Each row of a before or after table is a point. The points were changed in one or more steps. Then noise was added and the rows were shuffled. The steps act on how far a point lies along the listed directions, d1 being the first. What was done? A step turns or swaps two directions, mirrors them in a line or flattens them onto one, adds a multiple of one to another, or multiplies one. Angles are multiples of 10 degrees, from the lower direction toward the higher: turns from -170 to 170, lines from 10 to 170 but not 90. Use the fewest steps. Two steps may share a direction if one is a turn and the other turns, adds or multiplies; they go together, in the order done. Otherwise the lowest direction goes first.

Directions:
(1): [ -8 -52]
(2): [-52   8]
Before:
[[-23  27]
 [ -1   0]
 [-22  66]
 [ 29  -9]
 [ 92 -23]
 [ 15 -15]
 [-57   0]
 [-39  27]]
After:
[[  1  -3]
 [-67  65]
 [  7 -30]
 [-11 -69]
 [-22  23]
 [ 20 -45]
 [ -5  19]
 [ 47 -30]]
Steps: turn d1 and d2 by -150 degrees

Directions:
(1): [ 18 -63 -50 -31 -20 -11]
(2): [ 57   2  52 -23 -41  -9]
Before:
[[-40 -12 -59  10  34  19]
 [-41 -28 -95  -8  46   4]
 [ -1 -46 -64  26  14 -10]
 [ 27   2  51 -13 -16  10]
 [-21 -20 -52   3  -5   6]
 [ 43   8  73 -43 -36  -3]
 [ 46 -30  26 -21  -8   0]
 [-22   5 -34 -19  39   9]
 [-45  66  27   7  31  37]
 [-22 -25 -53  -1  -2   8]
 [ 51 -27  51 -12 -33 -20]]
After (11 x 6):
[[  8  14  47   2   0  13]
 [  8   4  46  16   3 -10]
 [ 12  -6  20   2  21  11]
 [-10 -32 -54 -12   9  12]
 [ -2 -10 -32 -31  24   5]
 [-16 -29 -54  -3  -6   5]
 [  5  36  67 -16  -4   5]
 [  2 -45 -64  23  12 -10]
 [-15 -25 -50   0  -9   5]
 [  3  34  35 -25  -8  26]
 [-14 -44 -93 -26  26  -1]]
Steps: flatten d1 and d2 onto the line at 140 degrees

Directions:
(1): [  0   7 -59  58 -70  35  18 -30  17  -1 -39  18]
(2): [ 57 -38 -36 -15 -13  14   0  11 -54 -39  -3 -73]
(3): [-26  33  29 -21  15 -10  49 -40  -8 -74 -58 -11]
(4): [-35 -13   9 -68 -27  73  28 -10  34  28  15 -35]
(5): [  9  53  40 -23 -82 -28 -39 -26 -34   7  21 -10]
(6): [ 24  27 -10   7  25  -2  74 -41 -54  59  27   5]
Before (13 x 12):
[[ 28  -2 -57  51 -38  13  -5  12   7  56   3  21]
 [-28   4  11 -25  35  -9  -3  25  21  14  21   6]
 [ 21 -15 -16 -16 -18  19  17 -10 -41   6   7 -28]
 [  7  28  17 -27 -28  20  41 -23 -25 -15   3 -15]
 [ 21  18 -31  14 -31  29  21 -36 -15  -7 -19 -19]
 [ 41   5 -19 -19   3   8  95 -63 -39  22  13 -23]
 [ 26  38 -28  41  17 -25  63 -38 -48 -30 -36   7]
 [ 25 -24 -17  20  15  -7   9 -19 -19   4  13  14]
 [  7   2 -26  13   4   9  44 -35 -37 -13 -22 -12]
 [  3 -17   3 -16   1   1 -35  27  23  29  33  -3]
 [ -3  66  39 -17 -32 -53   6 -33 -34 -49 -33   8]
 [  2  14   3 -41  -8  17  37 -33 -35  23  21 -38]
 [  1   7  -7   6  51  10  71 -25  -9   2   6  16]]
After (13 x 12):
[[  5 -33 -46  37 -22  16 -39  46  54  10 -17  17]
 [ 16   6 -33  -7 -49  28  21 -33 -21  15   5 -35]
 [ -3   0 -28  20 -34   3   2 -25 -15 -42 -38  -8]
 [  5  39 -23  53 -39 -26  12 -26  -8 -58 -58  19]
 [ 12   6 -14  10 -37  15 -31  -7   8 -40 -28 -20]
 [ 15  21   0 -10 -64  21  13 -17 -17 -21   0 -17]
 [  2  71  36  -9 -66 -57 -26 -28 -36 -13  -8  12]
 [ 26 -20 -30   5 -31  14   1  -4 -32 -11  -6 -21]
 [-24  15  -6 -21  28   6  35  -1   4  33  18   8]
 [ -8  12 -22  24  -6  31  58 -42   8 -33 -28  22]
 [ 10 -19 -10 -10  27   9   1  14   5  42  35  -7]
 [ 21 -23 -24  33   4  -3   2 -21  -1 -12  -2  23]
 [ 37  -4 -56  23 -75  26  45 -64   1 -20 -35 -14]]
Steps: turn d1 and d6 by -70 degrees; turn d2 and d4 by -20 degrees; turn d3 and d5 by 30 degrees

Directions:
(1): [ 40 -12  -3 -72 -13  11  -7  29  -7  45   4 -14  64 -48   9  54 -10   6
  23 -29]
(2): [ 25 -15 -66 -29 -70  40 -43 -16 -23  -1  18  47 -22   4 -16 -41   4 -31
 -10  -8]
(3): [ 13  21 -20 -21  13   7  11 -16  95 -58   8  47  53  20 -24   9 -12  -4
  17  17]
Before:
[[ 31  24  20  -1  21 -12  17  13  -2  24  -9 -14  36  -4   8  34  -2  21
   18 -13]
 [-61  17  51  40  58 -40  22   7  -5 -24  -1 -35 -19  23  19   7  17  31
   -4  12]
 [  1 -29 -23   2 -20  10  -7   3 -44  18 -11  -7 -29  -8  16   6   5 -18
   -5 -20]
 [ 36   8 -29 -35 -11  11   6 -11  76 -44  24  61  74  -4 -13  20 -16 -25
   25   4]
 [ 27   9 -44 -33 -13  33  -1 -27  95 -58  -8  48  75  24 -27   2 -12  -5
   15  11]
 [  7 -14 -16 -29 -40  21 -14   6 -39  55  -3 -14 -33 -17  26   8  10 -12
   -7 -29]
 [-15   0 -11  34  10   9   4 -15 -19  -1  -5 -30 -18  15   9 -12   4   2
  -15   5]
 [-23  -8  13   9  23 -15  27 -18  21   2 -14  -5   4   7  -2   6  -1  18
   -3   9]
 [ 28   8  13 -46  -5  26 -19  23 -23  26  12  -7  33 -27  19  42  -8  11
   23 -36]
 [-11  -7  26  22  23  -3   5   3 -13  22 -17 -29 -10  -4  14  -4   9   1
    2 -15]
 [ 21 -11 -41 -27 -36  25 -32 -26  45 -43  32  73   9  13 -24 -46  -3 -27
   -8   6]
 [-16  18  27  24  -4   4  10 -17 -17  -5  -6  -6 -41  16 -11  -9   8  12
   -1  15]
 [-35  -1  83  52  71 -46  46  31 -51   9 -24 -58 -16   7  25  12   5  45
  -19  -2]
 [-35  10   5  48  -6  -7  -8 -11 -48   0 -12 -41 -84  23  -1 -34  12  -2
  -24   0]]
After:
[[-22  20  32   5  42 -14  39   0  58   2 -15 -21   7   8  22  39   0  13
   11  -1]
 [ 21  22  21 -36  21  17  -1  13  28  -5  11   3  54 -11  12  50 -13  18
   31 -23]
 [ 36 -29   1 -34 -39   5 -17  27 -79  68  13 -16  18 -56  28  27  -1 -18
    8 -35]
 [ 25 -40 -12 -32 -50  29 -29  18 -91  73 -19 -48   6 -40  21   9   6   3
   -6 -37]
 [ -4 -17 -28 -13 -22   9  -2 -26   5   4   0  22  -5   8 -12 -20   1  -1
   -8   1]
 [ -7 -32  48   8   3 -18 -11  24 -83  59   2 -43 -32 -36  32  -4   9   8
  -19 -25]
 [-39  32   1  52  20 -12   7 -29  27 -53 -11 -11 -54  48 -18 -31   3  -1
  -15  18]
 [ 47  20 -25 -21 -13  10  -2  -4  17   1   3  27  39   7 -11  12  -2   5
   17 -10]
 [ -1   4  -7   8  11  13  -3 -16  42 -22  -7  19   9  18  -8 -20   2 -11
    6  -4]
 [ 11  13 -43  -3 -11  21   1 -27  62 -92  13  86  15  57 -39 -48  -5  -9
  -15  18]
 [-12  20  10  21 -11  14   6 -24  -1 -20  -1  12 -35  23 -19 -16   6   7
   -2  20]
 [-21   9 -50  -7 -25  15 -30 -23  19 -57  26  53 -19  41 -15 -45  14 -12
   -7  11]
 [-17  -5  11  24  36 -16  31  -2  23 -19 -20 -12   1  12  12  28  -2   1
    4   0]
 [-11   6 -18  31  11  12   6 -23   6 -22  -3 -12  -9  25   0 -14   3  -2
  -13  11]]
Steps: turn d1 and d3 by -30 degrees; turn d2 and d3 by -140 degrees

Directions:
(1): [-57 -10  61  -9   5  14 -26  13 -34 -15  -7   1 -38  15   5 -11 -22  28
 -22   4 -56  14  31  35  40  -3 -30  63  -8  38 -26 -80 -60   9  30 -42
 -18 -12  32 -11 -48  70 -26 -33  47  14  95 -27]
(2): [ 34  -1  34 -82 -15 -68  11  -9  -2 -67   8 -14  11  28 -28 -42   7 -33
  47  -4 -16  19 -21  23 -28 -15  10 -12  31  29  12 -79  12 -48  -4  17
 -49  -3  46  39  -4 -58 -44  48 -26   0  35  90]
(3): [ 57  22 -16  30 -28  19  -7  31  -8  27 -47   2  79  -5  -3 -68  -5  11
 -24   1  -2   8 -22 -35  51  67  43  77  59  -5   6  10 -58  -5  14 -21
  41  14  36  39 -55 -24 -32  31  61 -22 -41  32]
Before (9 x 48):
[[-37  -3  -9   4  22  10  -3 -15  -1  -4  14  -5 -37 -17  16  54   8   1
    0   4  14  -7  15  -2 -14 -21 -16 -29 -38 -10  -6  40  35  21 -14   7
    9   2 -37 -35  33  27  28 -27 -13  17 -11 -33]
 [  5   2 -20  18   2  15   5  -7  -2   4   2   9  -9 -10  -1  21   8  -7
    0   2  26 -23 -13  -9  -6   6  10  -6 -14  -8  -4  27  18  -5  -8  13
   15   7 -23   2  20 -14  13  10  -7   4 -31 -18]
 [ 23  18  -2 -33 -19 -18   1  -8  -4 -33  -7  -2  31   0 -17 -38   6  -4
   20   3  -3  15 -21  -5  -1  20  16  13  26   2  11 -28 -14  -2   4   5
    1  12  39  20 -13 -27 -33  34  11  -5   3  44]
 [-36   5  36  -5   0   1 -23   7 -27 -23  14   2 -14  12   3   5 -10  16
   -1  -6 -32   8  20  17  30  -5 -12  35  -4  16 -22 -50 -32  -6  22 -10
  -23 -17  -4 -12 -22  29 -13 -28  23   9  59 -18]
 [ 67  13 -57  45 -17  20   8  19   4  38 -26   1  78 -28  -1 -28  11  -6
  -16  -4  43   4 -18 -34   7  52  33  18  33 -35  20  69  -3   4  -9  17
   47  19 -19  27 -14 -44   9  34   7 -23 -95  21]
 [ 31   7 -25  -5   0  -6  -1   7   5  -7  -3   4  23 -10 -12 -24   8 -15
   -3   2  20  -5  -9 -17   0  10  31  -5  20 -19  22   7   2 -12   1   7
    5  -1 -10  18   6 -26  -6  21  -9  -2 -37  27]
 [ 41   2  -9 -17  -6 -12  28   3  14   2  -7   3  24  -2  -1   0  18  -7
   12   3  28 -22  -5 -21 -25   0   4 -25   1 -13  17  44  30 -10 -20  12
    3 -11 -21  14  15 -44   3  20 -24 -17 -59  13]
 [ 51  17 -24  26 -22  -6  -1  17   2  17 -31  -4  62  16  -4 -58   0   8
    8   5   4   6 -15 -26  19  41  28  29  31  -6  22  27 -22  -6  11   0
   27  11  14  29 -36 -37 -25  40  23 -24 -40  15]
 [ 35  10   4 -12 -31   2   0  13   3  -3 -13   5  22   8 -13 -32   2  -7
   -1   2  -3  15 -11 -16  14  28  19  27  19 -16   3 -13 -24 -14   9 -10
   11   9  10  16 -22 -10 -26  18  29 -19 -16  20]]
After:
[[ 61  14 -56  56 -18  33   1  27   0  46 -30   2  78 -30   1 -32   8  -2
  -28  -5  35   3 -14 -33  18  58  33  38  35 -35  17  70 -18  13  -2   8
   56  20 -17  24 -23 -32   7  27  23 -21 -93  10]
 [ 26  17  11 -50 -24 -35   1 -10  -9 -51  -6  -4  32   8 -22 -46   8 -15
   30   2  -8  24 -25   3  -5  15  13  17  33   8   9 -50 -12 -17   7   7
  -14  10  50  29 -13 -38 -51  44   7  -3  17  66]
 [ 32   7 -22  -6  -4  -7   0  10   4 -13  -3   3  28  -8 -13 -30  11 -17
    0   2  14  -2 -13 -14   2  13  31   0  23 -14  19  -1  -4 -16   1   5
    5  -1  -5  23   0 -27 -13  23  -7   0 -32  36]
 [  4   6 -28  29   0  22   5  -6  -4  11  -2  10  -6 -11  -1  20   5  -3
   -5   3  27 -28 -15 -10   1   8  11  -4 -17 -11  -4  33  17  -1  -8   8
   20   8 -25   1  18 -11  16   8  -1   2 -38 -26]
 [ 48  14 -17  23 -24  -5  -8  20  -2  13 -32  -5  63  18  -4 -62  -2  12
    6   8  -4  10 -15 -26  23  41  28  35  33  -1  16  14 -32  -4  14  -2
   22  14  25  27 -43 -31 -32  42  27 -23 -33  19]
 [-40   0  39  -6   3  -2 -17   5 -26 -21  20   4 -22  12   0  14  -9  15
    6  -3 -29   7  26  21  29 -10 -13  28 -11  17 -19 -49 -23  -7  21  -9
  -27 -19  -4 -15 -15  29 -13 -28  16  13  61 -17]
 [ 33   8  12 -22 -35  -6   4  13   1 -10 -16   5  20   9 -14 -38   1 -10
    1   3 -10  16  -9 -11  15  28  17  28  23 -12   4 -22 -25 -17   8 -12
    3   9  16  20 -28 -12 -32  21  30 -19  -5  25]
 [ 51   2  -7 -17  -7 -12  28   8  13   0 -13   1  30  -6  -2  -7  17  -7
   10   5  24 -19 -10 -21 -21   7  10 -19   8 -12  21  40  25 -12 -18  11
   10 -10 -13  17   9 -48  -3  20 -19 -21 -56  15]
 [-40  -1 -22  24  23  25  -5 -13   2  11  14   0 -33 -22  23  61   6  10
   -9   8  20 -12  16 -10 -10 -17 -15 -28 -43 -20 -11  66  34  27 -13   6
   19   8 -48 -38  36  36  41 -35  -9  16 -26 -50]]
Steps: turn d1 and d3 by -10 degrees; multiply d2 by 1.6

Directions:
(1): [-18 -16  22   4 -36  -9  31 -13   7  50 -34  16  -9 -15  43  16 -22  -6
  16   2  -9  63  39 -82  45  -6   5   4 -74  13 -33 -45  13  50  20 -35
 -12  15 -14 -18 -12 -17  24   8 -56 -31  35 -29  24  42  -7  14 -29  20
 -38   3 -40  30 -24 -27 -16  17  34 -76]
(2): [ 31 -58 -16  -9   0 -35 -45   2   4 -65  -7 -10 -15 -42  -3  -8   5 -12
  35  95  15  21  22  -6  23  20  55  -2  -7 -37  -2 -31   6 -41  18  15
  -7 -46 -28  37  55  -1  73 -17  41 -56 -13  -3  -9   9 -14  -2  32  69
 -24   1   4 -36  30 -15  19 -26  -7 -20]
(3): [-10 -54   3 -15  64 -27 -43  28   3  11  29 -62   9 -38  -6  11   7 -10
  18 -15   5  21 -46   6 -41   4  56  26 -28  50 -29 -33  -4  15 -50 -20
  -3   5  -2  13  14 -74 -42 -58 -19  -8 -23  -8  35   9  38  -9   2 -35
 -15  47 -73  -3   9  -9   0  43  -5  54]
Before, 14 rows:
[[  6   2   1 -12  13   2   3   3  -6  10   8   5   4 -21  -3   7   4  -3
    3  -6   0  -2   5   9  -7   5  12   9   2 -10  15  10   3 -10  -5  -1
    0 -17   0  -3 -11  10  -7 -10   1   5 -13   0 -21   7 -19   0  -5   2
   -3  -4   0 -15   6  13   6 -10  -8  20]
 [-29  76   2  23 -27  31  51 -27   5  16 -12  30 -10  47   8  -9  -3  20
  -29 -45 -18 -26   1  13  12 -17 -70  -9  33 -18  25  40   5  19   6   1
    9  21  12 -26 -42  41  -4  51 -15  57  22  -2 -26  -5 -20  -1  -4 -33
   19 -27  38  30 -23  13 -10  -7  -5  -6]
 [ -9  50   1  21 -55  33  38 -10   7   9 -22  35 -16  21   9  -7   2  32
   -7 -21 -10  -1  34   0  26 -24 -34   2  15 -11   7  18   1  -7  32   0
   -3   4  13 -28 -28  35   5  34   6  14  11  19  -2   0   3  11 -27   8
   18 -33  36   6 -17  10 -26 -12  12 -31]
 [  5  20  10   9 -27  10  20 -11   2   1 -11  32  -8  15  20  -2 -11 -10
   -9  -6  -6  16  25 -27  42  -1 -12   7 -11 -16 -13   0   4  18  17 -15
  -10   9   4   1 -15  15  16  25  -9   0  18  -2  -4  11 -14  17  -8   5
   -3  -8  13   9 -22  -2   2 -18  -1 -42]
 [  1 -55  14 -19  21 -32 -18  15   4  -3  10 -51  10 -34   5  10   3  -7
   18  29  -7  13 -17 -16  -4  13  51   7 -34  28 -22 -44  -4   2 -20 -15
   -9 -23 -12   5  29 -53 -15 -37 -16 -10 -16  -9  34   1   2  -1  -9   6
  -27  16 -58  -2   5 -10   5  27   3  24]
 [-29  45   8  11 -24  28  62   1   7  70 -22  33  -7  28  25  25  -7  13
  -14 -59 -22  17  14 -36  21 -21 -36   3 -19  26  -2   1  12  71  10 -29
    3  38  10 -18 -24 -11 -41  23 -58  20  33  -7  31  11  -2   4 -37 -29
  -16  -9 -12  58 -40   4 -24  25  24 -40]
 [-42  75  21  14 -35  46  75 -17  -7  78 -15  34  10  45  19  13 -28  16
  -29 -89 -27   1   1 -38   3 -19 -55  -4 -19  28 -13  11  12  44  10 -19
    7  49  14 -40 -48  19 -54  31 -55  52  50 -11   2   0   3  10 -38 -37
  -13 -22 -15  45 -57  18 -35  28  24 -22]
 [ -7 -15  -9  -8  10  -5  -7   1   2  12   0 -19   7  -8  -1   2  -7  -9
   -9   8   7   6   7   0  11 -15  14  10  -4   7   2  -6  -6  -2  -1   0
   -1  -3  -6  -1   1 -19 -17 -16  -2 -21   3  -3   1  -4  11   2  -5  -1
  -10  19 -27   3   0  -3  -6   6  16   4]
 [ 10  10   0   2  -2  16  -4   4   2   6   5   0  16   0  -2  -9   0   2
  -12 -23   9  -4 -20  16 -26  -7 -10   4  15  18   1  10   3   9 -13  -2
    2  13  22 -10 -13 -11 -16  -5   8  27  -1  10   6  -8   8 -11  -8 -39
    6  -1   3   4  -8  14   2  14   6  25]
 [ -2  50  15  11 -69  25  63 -39   0  14 -28  68  -4  35   7  -3 -10   6
  -12   1 -14  -6  36 -20  51   7 -62 -26  12 -36  22  27  -8  10  43  11
   -4   7  -7  -9 -36  60  55  46 -12  10  39  -6 -34   3 -28   3 -29  36
   10 -49  52  29 -28  -3  -8 -22  11 -73]
 [-23 -25  16 -20   6  -6   4  -6   3  34 -12  -6   5 -29  14  12 -16 -19
    5  -3  -4  46  11 -55  20   6  31  15 -47  37 -34 -42  15  42  -3 -34
  -30  26  -6   0   6 -44 -11  -6 -40   0   3 -20  29  15   9  13 -29  -4
  -26  23 -57   9 -15 -20 -11  26  28 -23]
 [ -4  43   3  12 -43  19  54 -29 -13  33 -19  44  -3  45  22  16  -9  -4
  -11 -14  -6   1  37 -33  28 -25 -39  -3  -5   0  -1  16   5   0  19 -25
    2   8  15 -15 -20  32   5  40 -29  12  24   0   5  13  -4   7 -23   9
   -6 -17  32  33 -10  12 -18 -12  15 -53]
 [-19  50  14   0  -3  41  46   3 -10  41 -17  22   7  36   0   7 -16  16
  -25 -65  -4 -14   4  13 -12 -15 -45   2  13   2   9  48  -3  14   6  -5
    4  19  28 -43 -39   5 -36  34 -31  44  22  10 -18  -4  16  21 -10 -37
   30 -19   3  20 -23  11  -8   8  15   4]
 [ -1 -40   2 -30  24 -27 -41  13  13 -23  16 -31   3 -23  -6  -5  12 -15
   32  48   6  17  -1   5  -9  25  37   7  -8   9 -11 -17   4 -10  -3  -7
   -8 -15 -18  18  37 -38  23 -36   9 -23  -5 -17   6  -2  14  -6  15  12
  -14  19 -28 -22  13 -12  18  15  -8   8]]
After, 14 rows:
[[-36  64  32   9 -22  36  73 -21  -5  79  -3  38  18  45   3  14 -10  10
  -31 -94 -23 -13 -18 -10  -2 -10 -72  -4  -1  32   2  33 -17  59  -9 -17
   -1  49  14 -35 -76   7 -41  24 -65  55  34 -10   1   1  10  -1 -58 -52
   21 -19  -1  60 -50   6 -24  32  11 -18]
 [  9  -9  -4 -20 -20 -11 -16  -6  10 -35  -4   8  -6   2  -4 -14   7  -8
   21  68   7   5  32   1  20  26   5  -9  11 -32   6   4   8 -22  32   8
   -7 -19 -19  14  31   9  56   1  25 -23   8 -10 -18  -6 -14   4  17  44
   -7 -13  23 -23  11  -7  22 -16  -6 -30]
 [-46  12  21  -4  28  13  26  11  -3  76  12 -30  17   0  14  22 -24   4
   -3 -92 -16  29 -41 -33 -36 -10   9  22 -46  71 -39 -27  10  51 -35 -34
    3  48   7 -22 -26 -56 -85 -31 -67  31  24 -20  35  12  36   2 -31 -60
  -31  27 -88  37 -43   7 -30  67  16  27]
 [-43  28   4   8  37   9  14   1  10  33  14 -28  -1  17   3   3   4  13
  -14 -70 -15 -10 -47  18 -32 -15 -21  16   8  32  -4  12   1  39 -45 -20
    5  30  13 -18 -33 -31 -50  -3 -35  57  -1  -9   7   3  17  -8  -4 -72
    7  19 -29  30 -19   7 -10  36  -9  49]
 [-23  38  11  12  -7  21  51 -16 -15  67  -1  14  12  41  20  24  -8  -5
  -13 -63  -9   4   0 -25  -7 -32 -32  12 -16  43 -15  14   2  30 -13 -42
    6  33  28 -23 -37 -10 -53  16 -59  32  15  -6  28  12  26   2 -36 -41
   -7   6 -15  47 -20  16 -26  22  15 -13]
 [-10  31  19   8 -14  19  31  -7   1  33  -3  24  -2  23  20   3 -11  -9
  -20 -47  -9  13   8 -26  24  -6 -22  13 -13   8 -19   5  -2  38  -2 -24
   -6  28  13 -12 -32   0 -26  19 -31  23  18   0   3  11   1  18 -20 -30
    5   2  -6  22 -33   5  -5   3   2 -25]
 [ 10   0  -2 -11  12   1   1   4  -7   8   3   6   1 -23   1   7   5  -5
    5   0   0  -2   7   8  -5   8  12   7   2 -14  15  10   4 -12  -5  -2
    0 -19   0   0  -9  11  -1 -10   5   0 -15  -2 -22   6 -20   1  -2   7
   -3  -3   3 -17   7  12   9  -8 -10  17]
 [-16 -15  16 -17 -17  -1  12 -15   1  21 -20  13   1 -21  15   5 -18 -17
    8  11  -7  40  28 -56  35  10  20   4 -40  18 -26 -34  18  32  18 -28
  -31  19  -9  -1   8 -21   9   9 -30  -4   7 -14  15  13  -2  18 -23  15
  -21   9 -33   4 -17 -20  -9  11  29 -41]
 [  1 -14 -12  -7  -1  -3  -5  -2   2   2  -5 -11   3  -7   0  -1  -5  -8
   -9  24   9   6  17   0  20 -12  14   2  -1  -7  10  -2  -6  -8  13   5
   -4 -10  -7   1   4 -10  -3  -6   7 -24   5  -2  -4  -4   2   2  -3  11
  -11  12 -16  -2   3  -5  -2  -5  14  -8]
 [-19  -8  13 -13  51  12   2  24  -7  36   5 -29  11  -4  -6  15 -10   6
   -5 -55   2  11 -28  18 -38  -6  12  21 -10  30 -12  14  -6  13 -31 -19
    0  14  17 -22 -15 -58 -54 -16 -39  25   2   2   6   4  42  16  -1 -47
   10  17 -54   7  -8   0  -3  35   7  43]
 [-35   8   9   2  17   8  32  17  12  72  -3  -8   1   1  18  32  -2   6
    0 -62 -16  31 -14 -32  -1 -16   2  19 -35  54 -20 -22  10  77 -19 -40
    1  41   8  -5 -11 -58 -63 -13 -69  11  20  -9  50  16  22  -5 -37 -48
  -30  21 -60  53 -31   0 -23  49  22  -6]
 [-27  42  10  15 -17  32  32   2   7  41  -3   3  -2  17   7   1   2  32
  -13 -67 -14   3  -2   6  -8 -29 -22  18   3  35  -7  12  -2  16  -7 -18
   -3  24  22 -31 -43  -6 -49   9 -19  31   5  15  21   2  30   7 -39 -42
   18  -7  -9  18 -24  12 -32  24  10   9]
 [ 18 -20  -5  -5  10   1 -28   8   5 -13   6 -18  13 -23  -4 -10   2  -6
    6   5  15   8 -23  15 -29   3  19   6   7  15  -8  -9   3  -3 -16   0
   -1  -4  15   5   9 -25   0 -22  20   2  -8  10  14  -1  10 -13   5 -23
   -5  10 -10  -9   4   6   6  16   3  30]
 [ 18 -38   7 -10 -22 -24  -7   0   3 -33 -12 -11  -1 -25   6   2   1  -8
   19  71  -5   5  22 -22  34  16  33 -13 -18 -18  -3 -32   0 -19  17   3
   -9 -43 -20  10  36  -5  35  -5  14 -19  -3  -6   9   0 -26   2   1  50
  -23 -14  -8 -12   8  -9  11 -11   7 -17]]
Steps: add -0.5 times d1 to d3; turn d2 and d3 by -70 degrees
